Each row is a point. Any point is a mix of the corners, with weights that add up to 1. It lies inside the corners' shape when no weight is negative. Say inside or outside, and name the corners with a negative weight.

Corners:
(1): -0.42	0.45
(2): 0.99	-0.19
(3): -0.31	-0.30
Points:
-0.76	0.23 -> outside (2)
-0.24	-0.27 -> inside
0.18	0.12 -> inside
-0.20	0.48 -> outside (3)
0.40	-0.45 -> outside (1)
-0.71	-0.18 -> outside (2)
-0.33	0.25 -> inside

Corners:
(1): -0.18	-1.06	-0.37	0.01	-0.16	0.02	-0.13	-0.27	-1.15	-0.36	-0.19
(2): -0.57	1.21	0.07	0.28	-0.15	-0.86	-0.54	0.40	-0.03	-0.11	-0.14
(3): 0.31	-1.23	0.03	-0.17	0.51	-0.07	-0.35	-0.87	0.19	-0.96	-0.34
(4): 0.23	1.08	-0.36	-0.56	-0.04	-0.26	-0.27	0.95	0.25	0.17	0.23
(5): 0.40	0.84	0.16	-0.40	0.25	-0.33	0.05	-0.49	0.29	0.80	0.21
(6): -0.21	0.31	-0.06	-0.37	1.15	0.20	0.39	-0.22	0.41	0.19	-0.33
(7): -0.31	-0.90	0.45	-0.22	-0.52	0.77	-0.04	-0.72	-0.41	-0.95	-0.23
(8): -0.12	-0.16	-0.58	-0.33	-0.12	0.14	-0.05	-0.42	0.58	0.52	-0.53
(9): 0.37	-0.80	0.34	0.45	0.20	0.58	-0.38	-0.28	-0.10	-0.12	-0.56
(10): -0.14	0.00	-0.33	0.29	0.45	0.08	0.01	-0.21	0.59	0.20	0.68
(11): 0.15	0.82	-0.28	0.26	-0.38	-0.82	0.73	0.59	0.15	0.01	-0.08
(12): -0.48	0.37	0.27	-0.24	-0.34	-1.22	0.24	1.26	0.21	0.64	0.27
Points:
0.12	0.47	0.06	-0.25	0.13	-0.26	-0.01	-0.15	0.17	0.35	0.06 -> inside
0.10	0.38	0.09	-0.21	0.10	-0.22	0.00	-0.21	0.15	0.30	0.03 -> inside
-0.30	0.65	0.05	0.01	-0.42	0.21	0.00	0.00	-0.50	0.02	-0.37 -> outside (3, 10, 12)
0.10	0.17	-0.53	0.12	-0.59	0.36	-0.14	-0.42	0.03	0.00	-0.18 -> outside (3, 6, 12)
-0.16	-0.34	-0.07	0.22	0.18	0.08	-0.21	-0.12	-0.18	-0.68	-0.18 -> outside (5, 8, 12)
-0.08	0.19	-0.17	-0.01	-0.01	-0.25	-0.06	0.15	-0.04	-0.02	0.02 -> inside

Corners:
(1): 0.06	0.45	-0.08	-0.06	0.54	0.06	-0.16	0.19	0.18	0.08	0.17	-0.50	-0.04	-0.21	0.90	0.04	0.65	0.26	0.23	-0.23
(2): -0.29	0.22	-0.03	0.15	0.14	-0.49	-0.27	0.56	0.15	-0.01	-0.11	-1.70	-0.04	-0.03	-0.35	-0.43	0.48	0.24	-0.20	-0.33
(3): 0.37	0.05	-0.23	-0.20	0.09	-0.98	0.54	0.26	0.74	0.23	0.07	0.30	-1.53	0.00	-0.10	-0.43	-0.64	0.34	0.13	0.95
(4): -0.16	0.21	0.23	-0.01	0.23	-0.43	-0.38	0.23	0.45	0.22	-0.15	-0.09	-1.44	0.17	0.25	0.47	0.17	0.31	-0.52	0.17
(5): -0.52	-0.38	-0.51	0.10	0.30	-0.54	-0.19	-0.04	0.29	-0.02	0.21	-0.32	-0.73	0.16	0.52	0.03	0.18	0.35	0.02	0.08
(6): 0.00	0.02	0.06	0.36	-0.68	-0.96	-0.36	0.09	0.63	0.05	-0.33	0.08	0.26	-0.03	-0.38	-0.11	0.54	0.09	-0.59	-0.24
(7): 0.05	0.12	0.20	0.10	-0.30	-0.93	-0.03	0.84	0.01	-1.08	0.11	0.04	-0.52	-1.77	-0.49	-0.21	0.43	-0.01	-1.66	0.58
(8): -0.44	-0.40	0.67	-0.08	0.19	-0.05	-0.34	-0.21	-0.06	-0.09	-0.17	-0.41	-0.08	0.29	-0.30	-0.54	0.36	-0.33	0.14	0.88
(9): -0.34	-0.05	0.39	-0.08	0.19	-0.68	-0.07	-0.30	0.31	-0.50	-0.03	-0.17	0.13	-0.15	-0.01	1.10	0.46	-0.80	-0.14	0.19
(10): -0.34	0.08	0.38	1.05	0.16	-0.43	-0.09	-0.10	0.45	-0.55	-0.13	-0.20	-0.17	0.01	-0.57	0.09	0.60	-0.77	0.26	-0.29
(11): -0.52	-0.21	0.48	-0.01	0.06	0.09	-0.37	0.56	0.60	0.29	-0.18	0.22	-0.11	0.18	0.02	-0.23	-0.81	-0.50	0.08	-0.27
(12): 0.06	0.23	-0.35	-0.25	-1.98	0.81	-0.38	-0.23	0.05	-0.26	0.23	0.48	0.23	-0.50	-0.49	-0.10	-0.43	-0.60	0.32	-0.18
(13): -0.53	0.20	0.40	1.83	-0.58	-0.71	-0.05	-0.07	0.12	0.19	0.15	-0.62	-0.24	0.09	0.00	1.26	0.43	0.20	-0.25	-0.18
(14): -0.28	0.24	-0.55	-0.13	0.33	-0.78	-0.11	-0.48	-0.64	0.26	-0.16	0.25	-0.14	-0.33	-0.36	-0.30	0.23	-0.14	-0.63	-0.27
(15): 0.04	-0.20	0.28	0.63	-0.57	0.72	-0.09	-0.21	0.26	-0.54	0.29	-0.16	0.34	0.31	0.00	0.04	-0.17	-0.49	-0.62	-0.26
(16): -0.53	0.36	0.05	-0.27	0.38	-0.80	0.22	-0.25	-0.08	-0.57	0.37	0.40	-0.16	0.10	-0.22	0.42	0.44	0.42	-0.23	-0.05
(17): 0.63	-1.40	0.38	-0.08	0.29	1.53	-0.36	-0.01	-0.42	0.01	0.06	0.28	0.32	-0.37	-0.35	-0.14	-0.36	0.09	-0.05	-0.52
(18): -0.43	0.13	-0.17	0.05	0.30	0.47	-0.29	-0.27	0.65	-0.01	-0.57	-0.48	0.19	0.10	-0.01	0.00	0.01	0.37	0.21	-0.01
(19): -0.39	0.18	0.00	-0.38	-0.03	-0.32	1.01	-0.47	0.67	0.13	-0.19	-0.24	-0.39	-0.45	0.31	-0.48	0.50	0.20	0.28	-0.20
(20): -0.35	-0.33	-0.11	-0.06	0.36	0.49	-0.23	0.48	0.42	0.20	0.26	0.10	0.22	-0.10	-0.51	0.12	0.50	-0.13	-0.82	-0.02
(21): -0.01	-0.48	0.11	-0.04	0.15	0.06	-0.27	0.74	-1.00	-0.12	-1.11	0.30	0.14	0.26	-0.50	-0.26	0.41	-0.22	-0.35	-0.14
Points:
-0.16	0.33	0.27	0.14	-0.32	-0.28	-0.05	0.17	0.74	-0.13	0.07	-0.17	-0.13	-0.34	-0.27	0.28	0.14	-0.04	0.00	-0.22 -> outside (5, 8, 14, 15, 21)
0.04	-0.28	-0.04	-0.29	-0.26	0.54	-0.07	0.24	0.21	-0.06	0.04	-0.05	0.08	-0.15	-0.05	-0.58	-0.05	0.19	-0.05	0.01 -> outside (4, 9, 10, 13, 14)
-0.41	-0.67	0.37	-0.06	1.27	0.32	-0.26	-0.21	0.68	-0.13	0.03	-1.01	0.63	-0.27	0.17	-0.58	0.55	-0.14	-0.19	-0.21 -> outside (3, 4, 12, 13, 16, 21)
-0.35	-0.08	0.18	0.19	-0.03	-0.21	-0.41	0.09	-0.03	-0.03	-0.15	-0.16	-0.04	-0.07	-0.23	0.16	0.30	-0.13	-0.17	-0.03 -> outside (3, 15, 19)

Corners:
(1): -0.13	-0.60	-0.37	1.07	-1.00	-0.13	-0.23	0.34	0.59	0.10	0.41	0.26	-1.00	-0.45	0.31	-0.04	-0.62	-0.29	-0.04	0.01
(2): -0.08	0.55	-0.28	0.19	0.44	-0.23	0.48	-0.22	-0.54	0.58	0.53	-0.37	-0.49	-0.53	-0.32	-0.28	-0.32	-0.21	-0.77	-0.39
(3): -0.61	0.17	0.03	-0.17	-0.48	-0.16	0.24	-0.20	-1.05	-0.08	0.37	0.25	1.28	-0.16	-0.57	0.02	-0.32	-0.19	-0.11	-0.42
(4): -0.66	0.06	-1.21	-0.87	-0.03	-0.14	0.05	-0.17	0.92	-0.48	-0.37	0.13	0.17	0.62	0.57	-0.45	-0.08	-0.12	-0.18	-1.02
(5): -0.13	-0.04	-0.65	0.33	-0.25	-0.02	0.12	0.13	0.13	-0.06	-0.30	0.34	-0.27	-0.33	0.38	-0.16	-0.13	0.36	0.48	0.51
(6): -0.45	-0.72	-0.60	0.47	-0.37	0.43	0.01	0.04	0.58	0.10	0.50	0.28	-0.31	-0.66	0.62	1.05	-0.09	-0.13	0.24	0.22
(7): 0.51	0.47	0.60	0.25	0.92	0.21	-0.47	-0.48	0.52	0.44	-0.15	-0.19	-0.99	-0.23	0.17	-0.52	0.47	1.15	-0.33	-0.42
(8): -0.39	-0.62	-0.16	0.07	-0.60	-0.02	0.75	-0.23	-0.68	0.21	-0.35	-0.38	0.20	0.75	-0.48	-0.20	0.44	0.53	1.39	-0.32
(9): -0.09	0.29	0.70	0.09	0.61	-0.64	0.13	-0.61	0.26	0.44	-0.24	-0.16	0.26	-0.48	-0.65	-0.25	-0.13	0.41	0.64	-0.44
(10): -0.45	0.53	0.33	0.62	0.24	0.04	-0.25	-0.29	-0.36	0.20	-0.18	-0.01	-0.50	0.20	-0.42	-0.19	0.06	-0.01	0.47	-0.78
(11): -0.06	0.37	-0.16	-0.64	0.22	-0.24	-0.87	0.08	0.99	0.22	0.78	0.42	-0.16	0.38	0.34	-0.32	0.07	-0.34	0.34	0.02
(12): 0.54	0.01	0.15	0.17	-0.08	-0.24	1.13	0.30	-0.14	-0.18	0.48	0.59	0.96	-0.02	0.02	-0.34	0.26	-0.47	-0.46	-0.25
(13): 0.08	-0.67	-0.21	0.03	0.86	-0.47	0.51	-1.08	-0.40	-1.00	0.18	0.13	-0.19	0.29	0.45	-0.36	0.59	0.51	0.08	-0.34
(14): 0.04	-0.03	-0.92	-0.10	-0.06	0.72	0.53	0.34	0.25	0.69	-0.75	0.50	0.27	0.53	-0.90	-0.28	-0.14	-0.59	-0.67	-0.30
(15): 0.64	-0.29	-0.09	-0.44	1.00	-0.26	-0.56	-0.40	0.16	0.53	-0.42	-0.63	-0.46	-0.11	0.56	-0.66	1.03	-0.15	0.75	-1.05
(16): 0.06	-0.53	-0.05	-0.49	0.75	0.44	-0.03	0.74	0.31	-0.02	-0.21	0.64	-0.51	-0.05	-0.22	-0.32	0.36	0.42	0.36	-0.52
(17): 0.04	-0.21	0.22	0.24	0.24	0.64	0.18	0.86	-0.38	-0.20	0.06	-0.55	-0.06	0.01	-0.06	-0.12	-0.84	-0.28	-0.32	0.07
(18): -1.02	-0.31	0.27	-0.58	-0.07	-0.38	-0.52	-0.28	-0.04	0.62	-0.72	-0.15	-1.04	0.06	0.09	0.22	0.05	-0.34	0.19	-0.95
(19): -0.16	-0.17	0.11	-0.63	0.04	-0.32	0.54	-1.44	-0.57	-1.48	1.02	-0.05	-0.20	-0.46	0.25	0.17	0.92	-0.49	-0.25	-0.58
(20): 1.35	0.15	0.15	0.08	0.51	0.31	0.33	-0.03	0.26	0.42	-0.26	0.39	-0.33	-0.27	0.04	0.34	-0.13	0.84	0.17	-0.03
(21): -0.10	0.09	-0.57	0.13	-0.12	-0.64	0.10	0.45	0.25	-0.36	0.06	-0.03	0.25	-0.01	-0.14	0.34	-0.22	0.38	-0.20	0.15
Points:
-0.05	-0.04	-0.24	0.05	0.11	-0.27	0.13	0.01	0.08	-0.16	0.04	0.02	-0.01	0.00	-0.03	0.01	0.00	0.22	0.00	-0.17 -> inside
0.11	0.16	-0.58	-0.20	0.24	-0.41	-0.28	0.14	0.82	-0.03	0.42	0.66	0.14	-0.15	0.48	-0.14	-0.12	-0.01	0.21	-0.17 -> outside (7, 8, 14, 17, 18, 19)
-0.49	-0.04	-0.18	-0.59	0.49	-0.26	-0.16	-0.71	-0.13	0.09	-0.27	-0.28	-0.16	0.17	-0.11	-0.26	0.72	0.20	0.55	-0.76 -> outside (1, 12, 17, 20)
0.58	0.06	0.04	0.04	0.52	-0.28	0.53	-0.14	-0.21	-0.18	0.12	0.06	0.10	0.01	-0.33	-0.54	0.21	-0.02	0.28	-0.23 -> outside (3, 4, 6, 7, 18)
-0.02	0.01	-0.22	0.00	0.03	-0.24	0.09	-0.36	0.15	0.03	0.05	0.10	-0.11	0.01	0.09	-0.08	0.19	0.09	0.20	-0.35 -> outside (16, 17)
-0.14	-0.19	-0.02	-0.97	0.29	-0.24	0.16	-0.05	0.55	-1.16	0.30	0.57	0.72	-0.09	0.72	0.25	0.10	0.30	-0.17	-0.07 -> outside (1, 2, 8, 10, 14, 15)
-0.13	-0.10	-0.17	-0.03	0.08	-0.16	0.01	-0.25	0.14	-0.02	-0.08	0.19	-0.14	0.01	0.09	-0.14	0.21	0.15	0.23	-0.41 -> outside (2, 17)
-0.09	-0.11	-0.14	-0.09	0.12	-0.06	0.10	-0.09	-0.02	0.10	-0.02	0.02	-0.01	0.05	-0.10	-0.10	0.09	-0.05	0.07	-0.44 -> outside (5)
